Rows are points. The points of each table are mixes of a few directions, plus a little noise. Count the directions of each table, and those that both share. Where both have some left over, give the other angles between the two spaces (their principal angles), to ten degrees, smallest first.

First (7 x 2):
[[ 39 -32]
 [ 60 -50]
 [ -2   2]
 [-17  14]
 [-26  22]
 [ -7   6]
 [-47  39]]
Second:
[[ 45  53]
 [-26 -31]
 [ -2  -2]
 [ 43  51]
 [-11 -13]
 [-26 -31]
 [-22 -27]]
Directions: first 1, second 1, shared 0; angles 90

First (5 x 3):
[[-60 -11  60]
 [ 31   6 -31]
 [-29  -5  29]
 [ 23   4 -23]
 [ 34   6 -35]]
Second:
[[-39 -48  28]
 [-25   0  26]
 [ 45  41 -36]
 [ 19   7 -18]]
Directions: first 1, second 2, shared 1

First, 5 rows:
[[-53 -21  18  41]
 [ 42  17 -14 -32]
 [ 43  17 -15 -33]
 [-11  -4   4   8]
 [-21  -8   7  17]]
Second:
[[ 11  17  26  12]
 [-28  -3  -9 -35]
 [ 34 -16   5  34]
 [-41  60 -45  -2]
 [  3 -25  12 -14]
 [ 20 -33  10   4]]
Directions: first 1, second 3, shared 0; angles 90

First (6 x 6):
[[ 11   6 -17  14  19  34]
 [-21 -11   5   2 -19 -18]
 [-27   6  10   1 -27 -38]
 [-15  14  10  -2 -18 -33]
 [ 30 -21  -8  -6  27  42]
 [ 23   5   0  -9  18  13]]
Second:
[[-21   6  13  19 -17  -7]
 [ 20  14  -9  -1   6  -2]
 [-36 -48  12 -20   1  14]
 [ 60  23 -31 -19  27   3]
 [ 29  43  -8  20  -4 -13]
 [-26 -19  12   0  -7   3]
 [-17  -6   9   6  -8  -1]
 [ -8 -13   2  -6   1   4]]
Directions: first 3, second 2, shared 0; angles 30, 30

First:
[[ 33  24 -24   8   4   0  18  26]
 [  0  -6  14   0  -3  20  11  10]
 [-23 -12   1  -8  17   9  33 -18]
 [  9   0   9   3   7  -8 -16  14]
 [-21   5  14  -4 -14  -1 -12 -21]
 [ -2 -22 -15  -2  -3  22  26  -3]
 [  2  11   1   3  -6 -42 -60  -8]]
Second (10 x 8):
[[ -5   3   3  -1   1  -3   0  -5]
 [-18  10  10  -5   5  -9   1 -16]
 [ 11  -6  -6   3  -3   6  -1  10]
 [-33  18  18  -9  10 -17   2 -31]
 [ 49 -26 -27  13 -15  25  -3  45]
 [-29  16  16  -8   9 -15   2 -27]
 [-12   6   7  -3   4  -6   1 -11]
 [-11   6   6  -3   3  -5   1 -10]
 [ 55 -29 -30  15 -17  28  -4  51]
 [ -8   4   4  -2   2  -4   1  -7]]
Directions: first 5, second 1, shared 1

First:
[[ -7  24  29   9  17 -25  -6  24   4]
 [-13  14  16  32  19   6 -10  24  10]
 [-25   0  23 -40  -5 -28 -28 -15 -18]
 [ 27 -51 -60  -5 -34  35  11 -11   5]
 [  1  -7 -12   4  -4  17   3 -10   0]
 [  9  10 -15  39  12  49  28 -20   9]
 [-17 -15   6 -21  -8 -17 -29   7  -6]
 [ 25  25  13 -19   3 -37  29   0  -3]]
Second:
[[-31 -17  -3  45  10  36 -38  29  14]
 [ 37 -11 -18 -30 -21 -32  23   7  -1]
 [  2  12   9 -15   1 -10  10 -17  -7]
 [  7   1   2 -16  -5 -16   5  -2  -4]
 [ 17 -22 -26  14 -11   9   2  24  12]
 [-40  32  24  43  34  58  -3 -40  -2]
 [ 16  10  16 -59 -14 -60  11 -11 -17]
 [ -8   7   6   6   6   9   0  -9  -1]
 [ -2 -13  -8  12  -3   7 -10  18   7]]
Directions: first 4, second 3, shared 3

First, 7 rows:
[[ 29  54 -48 -54   1 -34  26   5 -17]
 [-14 -21  30   8  -5   9  12  22  15]
 [-10 -18  22   9  -3   8   4  13  11]
 [  2  -4 -23  31  10  11 -50 -54 -19]
 [-16 -28  33  18  -4  14   5  17  16]
 [ -5  -6  12  -1  -3   2  10  14   7]
 [ 13  22 -28 -12   4 -11  -7 -17 -13]]
Second (8 x 9):
[[  8  -4  29 -23 -15   6 -18   2 -25]
 [ -3  -6  19   0 -40   4  -3  12 -35]
 [-31 -22  18 -10  20 -26  25 -26   6]
 [ -1  22 -18  14  -7  -7 -24  31  15]
 [-26 -23   0  -2   4  29  52   5  23]
 [ 18  23  10 -29  42 -34 -60  -9  16]
 [ 23  10 -40  39  -7   8  11 -10  -6]
 [ 12  -1 -18  11   3  20  17  -5   5]]
Directions: first 2, second 5, shared 0; angles 30, 80

First:
[[  0 -21 -10   1 -17 -26  -5  -1 -11   4 -30]
 [  7  -3 -13 -10  11  19 -14  27  17 -13   2]
 [  5  26  12  20  -5  12   8  -3 -10  -4  26]
 [ 15   6  24  -4  23  22   5   6  19   2  16]
 [ -4  18   4 -12  27  34   0   8  22  -8  31]
 [  7 -10   8   5  -8 -15   3  -5  -7   7 -15]
 [ -9  -2   0 -18  20  10   0  -2  16   2   6]
 [-17 -18 -32   1 -30 -34  -9  -6 -22   0 -32]
 [ -5   4   7  17 -21 -23  11 -23 -25  10  -5]]
Second, 10 rows:
[[  1  -2 -14   2  21 -12  12  -6 -16 -14   3]
 [ 13  -6  30  -5   7  22 -11  13  25   6   6]
 [ -6   6 -16   1 -16 -13   7  -8 -10   6 -11]
 [-18   5 -31   8  -6 -19   3 -12 -28 -13   1]
 [-14  10  -3   0 -54   1 -10  -3   7  26 -16]
 [ 32 -14  29  -8  60  15   9  13  17 -13  13]
 [  0   3 -10  -1  -4  -9   8  -5  -5   5  -8]
 [ 18  -9  25  -5  28  16  -2  11  18  -5   9]
 [-29   7  -4   8 -44   7 -27   1  -2   3   7]
 [  3   1  -9   0   6  -9  10  -4  -7  -1  -4]]
Directions: first 4, second 3, shared 1; angles 50, 80

First (9 x 12):
[[ 22  15  10   6 -11  22  16  -9  -9  24 -21  26]
 [ 13 -31  -5  20   3  12  -4 -32  38  12  10   1]
 [ -7 -24  -5   9  12  21 -10  -6  -6 -39  -6   1]
 [ 11 -12   2  -8  -1  19  12  -4  18  21  -6  17]
 [ -6  23   3  11  -1  -1  -8   4 -37 -30 -14  -3]
 [  5  13   7   1  -5 -15   7  18 -31  -1  15  -9]
 [-14  11  13  -8   4 -42  -2  32 -19   8 -12  -3]
 [-18  -6 -26 -19   4   6 -13 -10  28 -26  41 -32]
 [ -5  11   2 -14  -3 -22   2   6  19  31  -6   2]]
Second, 10 rows:
[[  7  -2  22 -30   6  -4  -2  -9  -5   1   3 -10]
 [ -4  -2   3  -2  -7  15 -30   8  -7   5   4  20]
 [  3  -2  15 -20   0   3 -17  -3  -7   2   5   6]
 [ 14   7 -16  12  14 -39  50 -24  14 -15  -1 -21]
 [-11  -2   8   0  -1  14  24  16   4   7 -14 -35]
 [-10   6 -47  60  -9   1   9  12  11  -5  -4  21]
 [-20  -8  16  -7 -15  45 -38  32 -11  18  -5   5]
 [  0   1   0   1   2  -4  15  -1   3  -1  -4 -13]
 [  2  -2   4  -9  -5   7 -40  -1 -10   2  10  33]
 [ 19   5  -5  -6  14 -38  27 -30   7 -14   6  -6]]
Directions: first 6, second 3, shared 0; angles 60, 70, 90

First:
[[-11  20  -6  12  10 -30   8  -3  15  14 -23   6 -14  -3]
 [-10  22   9 -12  33 -11   8 -15  -9   4  10  -6  10   9]
 [-26   1  -8   0   1   1   7 -42 -45 -15  28 -10  12   0]
 [  1   3  -6  17 -14 -11 -20  19  -8 -21  -9  -6 -44 -10]
 [ 21 -34  13  -7  -4  17   1  -1   7  -3  16   8   6  15]
 [ 22  -2  -6  -4 -35  33 -12  16  13  -2  -9 -16  26  -3]
 [ 27  18   5   7   3 -13  -4   4  34   4 -26 -13 -10  17]
 [ 18 -48 -10  18 -44  12   7 -23  17  -2  -3   9   6  10]
 [-15   8 -15  -5 -24  21  -8  34  -2  10 -13   6  18 -32]
 [-19  20  11 -12  38 -12  -6   3 -33 -13  22  -4 -19  -3]
 [-10  -7  14 -15  34  -8  17   7  12  24   7  27   9   1]]
Second:
[[-23  -1 -60  -4   0 -34   8  21 -36   3 -35  13 -18  22]
 [ 10   4  32  -2   1   2  10   8   8  -5   8 -14   2 -22]
 [ 24  -9  -7  -8 -11  21 -27 -20  -4  20   7  14  21  50]
 [ -3   3  12   1   5  10   4 -10  30 -21  20  -2   3 -21]
 [ 19   3  12  -8 -17   4 -16 -10  -8  16  11  15  13  25]
 [-24   4 -39  -5   5 -34  23  27 -18 -16 -24   1 -19  -8]
 [  1   6  26   6  -6   2  -6  -9   3   8  12   4   0 -13]
 [-13   7  12   7   4  -2   7  -5  18 -14  12  -1  -6 -30]
 [ 31 -17 -26 -21  -2  13  -8   9 -14   8 -14  -5  20  58]
 [-10   7  32  12   6   0  10   0  15  -7  10 -11  -9 -44]
 [-12  -8   5  20  16  16  -5 -10   8   8  -5 -15  -8 -18]]
Directions: first 6, second 5, shared 1; angles 60, 80, 90, 90

First:
[[ 15 -19 -16   4 -16  15  15   4 -13   5   5 -14 -14  -7 -13  -2   5  22]
 [-16  21  18  -4  17 -16 -17  -5  14  -6  -5  15  16   8  14   2  -5 -24]
 [-29  37  32  -8  32 -29 -30  -9  25 -10  -9  28  28  15  26   5  -9 -44]
 [-11  15  13  -3  12 -11 -12  -3  10  -4  -4  11  11   6  10   2  -3 -17]
 [ 19 -25 -22   5 -21  20  20   6 -17   7   6 -19 -19 -10 -17  -3   6  30]
 [ 18 -23 -20   5 -19  18  19   5 -16   6   6 -17 -17  -9 -16  -3   6  27]
 [-12  16  14  -3  13 -12 -13  -4  11  -4  -4  12  12   6  11   2  -4 -19]
 [ 16 -21 -18   4 -18  16  17   5 -14   6   5 -15 -16  -8 -14  -2   5  25]]
Second, 10 rows:
[[ 22   1   5   2 -21  11  -4 -20   5   1  10  -6  -6 -32 -10 -19   5   7]
 [-10  32  29  20  34 -32  -4  54  39  -9 -32  25  -3  15  60  19 -17  -7]
 [-31  -5 -12  16   9 -15  14  23 -12  23  13   2  24  26  -9   1  -9   8]
 [-13   3   1   5  -5  -5   8   9   1  14   6   2   8   0  -6  -7  -8  12]
 [ 31 -20 -17  17  25   2 -18 -15 -13 -27  -3  -6  -1  14  18  23  27 -44]
 [ -4 -13 -11 -25  -9  16   2 -22 -17  -3   4  -9  -6   4 -24   1   5   2]
 [ 10  18  21   3   3  -7  -6  13  24  -9 -16   9 -11 -13  26   1  -6   0]
 [ -8  -6  -6 -10  -9   7   5  -8 -10   7   7  -5   2   1 -18  -5  -1   8]
 [ 17  -8  -3 -13 -14  17  -5 -26  -6  -7   4  -8 -10 -16 -14  -6   9  -1]
 [-14  -4  -5 -15 -13   7   9  -7 -10  12   8  -5   2   1 -22  -8  -5  15]]
Directions: first 1, second 4, shared 0; angles 50

First, 11 rows:
[[ 33  21   8  -3  -9  -4   7  12  15  20  32   5 -18   1  -6  -9  -1 -12
   -6   2]
 [-10  -1  -7   7  -1  16   2   6  -4  -5 -12  -2   5  -6  -1 -10   5   4
    2   6]
 [ -8  -3  -8   2   1  30   0   0 -15 -10  -8   3   6  -7  -3 -10  11   8
    5  20]
 [ 37  25   8  -3  -9   0   9  15  17  21  35   5 -20  -1  -7 -13   0 -13
   -7   5]
 [-11   4  -7  17  -4   6   7  17   9  -1 -18  -7   5  -7   2 -16  -1   0
   -2  -5]
 [-23 -17 -11  -6   8  40  -8 -18 -36 -24 -19   5  14  -5  -3   1  17  19
   13  29]
 [ -9 -24   5 -24  14  -7 -18 -39 -28 -16   1   8   7  11   2  34   2  11
    9   8]
 [-24 -18   1   3   6 -33  -7 -10   4  -7 -23  -9  12   8  11  20 -14   2
   -2 -27]
 [ 16  15   6   7  -8 -20   8  17  24  17  12  -3 -11   1   1  -7 -10 -12
   -8 -15]
 [ 16  14   1   4  -6   7   7  14  10  11  12   1  -9  -4  -4 -14   1  -6
   -4   4]
 [-16 -16   4  -3   7 -36  -8 -15   4  -5 -14  -6   9  10  10  24 -13   0
   -1 -25]]
Second:
[[ 20   3   7 -18   2   2  -5 -14  -9   4  25  10  -9   5  -5  10   5  -1
    2  13]
 [-23  -2  -9  20  -3   2   6  16   8  -6 -29 -10  11  -7   5 -14  -3   3
   -1 -12]
 [ -1  -2   5   2   0 -29   0   1  14   6  -2  -5  -1   5   5   9 -12  -6
   -5 -21]
 [ -7  -1  -1   7  -1 -10   2   5   8   1  -9  -5   3   0   4   0  -6  -2
   -2 -11]
 [-23  -2 -11  19  -3  14   6  16   3  -8 -28  -8  11  -9   3 -17   1   5
    1  -3]
 [-14  -1 -10  11  -2  24   4   9  -6  -8 -17  -3   7  -9  -1 -16   7   6
    3   9]
 [ 20   4   1 -19   2  31  -4 -14 -23  -2  26  14  -9   0 -10   0  16   5
    7  34]
 [ 20   0  18 -15   2 -60  -7 -14  20  17  25   0 -11  18   6  31 -21 -14
   -9 -32]
 [ 16   4  -6 -16   2  59  -2 -11 -34  -9  21  16  -6  -7 -15 -11  27  11
   11  51]
 [-18  -2  -5  16  -2  -6   4  12   9  -3 -23  -9   8  -4   6  -8  -5   0
   -2 -14]
 [  9   0   9  -7   1 -28  -3  -6   9   8  11   0  -5   8   2  15 -10  -7
   -4 -15]]
Directions: first 3, second 2, shared 2
